Every row gives one point. The points of each table are mixes of a few directions, plus a little noise. Count the directions of each table, and those that both share. Where both have some left over, give the other angles between the two spaces (their principal angles), to ten degrees, smallest first.

First (7 x 2)
0.07 0.15

1.99 4.35

-2.03 -4.47

-0.68 -1.45

1.37 3.00

0.15 0.32

-0.87 -1.89
Second (6 x 2)
0.02 0.07

-1.94 -4.38

-1.05 -2.42

0.49 0.95

1.69 3.86

0.94 2.09
Directions: first 1, second 1, shared 1

First (8 x 4)
-1.08 -0.31 0.99 -0.08

0.05 0.16 -2.79 1.53

2.25 -3.81 5.60 -1.85

-0.22 2.78 2.40 -3.21

1.23 -0.25 -1.93 1.04

-2.38 3.77 0.12 -1.59

1.65 -1.78 -2.58 2.42

-1.34 -0.43 -1.95 1.89
Second (6 x 4)
2.75 1.42 0.75 1.14

1.18 -0.74 -0.77 0.83

3.29 0.86 -2.42 1.73

-3.18 -5.17 0.30 -0.68

-4.30 0.63 0.67 -2.41

0.23 2.99 1.41 -0.56
Directions: first 3, second 3, shared 2; angles 50

First (9 x 8)
-0.42 -1.10 0.38 0.93 -3.38 1.76 -2.35 1.24

-0.47 2.91 -2.37 1.30 5.13 0.48 0.77 -0.98

2.30 -2.97 2.30 -3.44 -1.69 -4.86 4.38 -2.25

0.23 -1.18 -1.07 2.32 -4.49 2.73 -2.96 0.32

0.20 -1.15 -0.05 0.65 -2.87 0.91 -1.33 0.23

-1.52 3.16 -1.50 1.51 4.13 2.30 -1.43 1.25

0.27 -0.17 0.21 -0.56 0.45 -0.92 0.83 -0.58

-0.03 -0.15 -0.72 1.25 -1.25 1.40 -1.30 0.20

-0.44 0.48 2.93 -3.99 4.01 -3.91 3.52 0.70
Second (7 x 8)
1.19 1.84 2.60 -0.98 -0.79 1.28 4.01 1.66

-0.67 0.09 -3.22 0.35 1.52 -1.62 5.64 -1.10

1.39 -0.77 1.78 -1.71 0.52 1.23 -4.79 -1.52

-3.14 -3.98 -1.57 -1.60 -0.58 -1.87 -1.68 0.77

2.08 2.80 -0.61 2.77 -0.37 4.26 -1.88 -1.04

-0.53 0.72 0.16 0.04 -0.22 -1.42 4.23 1.20

-0.27 -0.67 0.93 0.95 -0.12 -1.94 -5.36 -0.08
Directions: first 3, second 5, shared 2; angles 80

First (11 x 11)
1.99 -1.92 -1.58 -1.55 -0.19 1.45 1.65 6.57 -2.08 -0.55 1.92

0.52 3.15 2.19 -1.06 0.97 1.76 0.22 2.32 1.20 -0.91 -1.77

-1.66 2.33 2.51 1.00 -1.25 -1.54 -1.20 -2.67 2.04 0.35 -0.88

-1.67 0.21 2.61 -0.20 -2.70 -3.52 -1.10 5.06 -0.21 -0.59 1.45

-1.23 3.16 2.42 1.38 -2.33 -2.24 -1.43 0.33 2.55 0.52 -0.70

-0.93 -0.85 -3.89 1.46 3.77 -4.12 -3.45 -2.41 -1.32 -0.25 -3.76

0.80 -0.04 -0.62 -0.72 2.50 2.69 0.87 -2.95 -0.21 -0.32 -1.25

-0.75 -1.74 -0.38 -0.55 0.15 -2.27 -0.79 2.97 -1.88 -0.76 0.57

-0.30 -1.90 -0.71 -0.06 1.90 2.55 1.08 -8.73 -0.41 0.37 -0.01

3.48 -2.58 -3.94 -0.36 0.24 4.82 3.28 0.15 -0.97 1.09 2.17

-0.17 0.14 1.42 0.59 -3.10 0.35 0.98 -0.76 1.21 0.94 2.20
Second (11 x 11)
-0.90 -0.07 0.20 -0.47 1.82 -1.53 -1.34 0.67 -0.87 -0.94 -1.50

-0.19 -2.19 -0.79 -0.23 0.80 0.97 0.73 -3.96 -1.09 0.09 0.79

0.02 2.83 0.90 0.13 -0.06 -1.63 -1.45 5.10 1.03 -0.53 -1.84

-1.50 -3.14 0.36 -0.80 0.87 -0.70 -0.08 -3.28 -2.13 -0.58 1.26

0.32 -1.39 -2.92 -0.30 4.86 1.09 -0.56 -5.07 -1.54 -0.49 -2.81

3.02 5.71 -0.92 1.41 -1.21 1.75 0.20 5.43 3.91 1.32 -2.33

2.44 -0.54 -1.10 1.26 -3.67 4.58 3.63 -3.40 2.08 2.66 3.57

1.96 1.37 0.34 1.16 -4.40 2.60 2.42 1.20 2.56 2.06 2.80

-2.54 0.08 3.87 -0.82 -2.50 -4.16 -1.34 5.29 -0.73 -1.24 1.49

-1.25 -0.66 0.22 -0.62 2.02 -1.77 -1.36 -0.04 -1.35 -1.17 -1.33

-1.48 -2.10 0.30 -0.75 1.51 -1.28 -0.71 -1.93 -1.91 -1.03 0.04
Directions: first 5, second 3, shared 3

First (10 x 14)
-1.40 1.37 1.96 -2.98 0.06 -2.35 1.33 1.21 -2.55 2.86 0.24 -5.60 -4.73
 -0.92

-0.63 1.71 -0.12 2.30 -0.46 -1.78 0.72 1.55 -0.80 0.64 0.40 0.65 1.20
 0.14

-0.12 -0.05 2.29 -1.23 2.00 -1.22 6.09 -1.90 0.34 -2.80 0.69 -3.66 -0.30
 -1.15

0.46 0.60 -3.15 -0.80 -1.98 0.91 -3.81 1.55 0.24 2.12 -0.30 1.81 0.32
 0.08

3.27 0.44 -3.88 -2.01 -1.77 0.59 3.27 -0.51 2.26 -1.23 -0.89 0.59 1.96
 -2.01

2.35 -4.60 1.00 -1.17 0.19 4.38 -4.63 -3.03 1.30 -0.52 -2.51 3.09 -2.16
 1.03

0.00 1.15 2.92 6.34 -0.41 -2.87 0.95 1.64 -2.16 1.30 -1.13 2.94 0.45
 0.95

0.51 -2.54 0.51 -2.86 1.71 2.60 0.66 -3.09 1.93 -3.03 0.23 -1.04 0.01
 -0.16

-1.83 2.02 -1.34 -1.39 0.39 -1.25 1.62 1.04 -0.14 -0.18 2.00 -2.71 1.11
 -0.56

-2.47 0.07 -0.31 3.60 0.31 0.99 -6.20 1.48 -0.50 0.74 1.21 3.80 2.20
 2.52
Second (8 x 14)
-1.15 0.01 -0.42 -0.83 -2.46 3.98 3.59 0.92 -2.26 -1.12 -0.29 4.57 -0.17
 -1.16

1.55 -0.23 -0.46 4.00 1.46 -1.48 -1.01 -0.12 1.42 1.31 0.90 0.89 -1.77
 2.38

3.40 1.13 1.96 -0.40 1.05 -1.69 -2.78 -0.85 0.88 3.80 -0.83 -3.41 -0.46
 3.73

0.33 1.52 0.18 -0.45 -1.83 0.52 -2.53 -1.19 2.05 3.50 0.02 -1.81 -1.79
 1.33

-1.66 -2.83 -1.10 0.23 1.91 0.16 2.98 0.58 -2.85 -6.19 0.70 2.25 1.66
 -3.02

-1.09 -1.27 -1.93 0.49 -2.11 3.13 -3.08 -3.66 0.95 -0.84 2.19 -1.10
 -4.45 -0.17

-0.76 3.34 1.66 -2.13 -0.46 -3.22 0.93 3.33 1.89 3.79 -2.40 -1.17 4.18
 -0.97

-0.79 -1.80 0.14 -1.12 2.46 -1.55 1.77 0.94 -2.09 -4.30 -0.26 -0.28 2.81
 -2.33
Directions: first 5, second 5, shared 0; angles 30, 50, 50, 70, 70
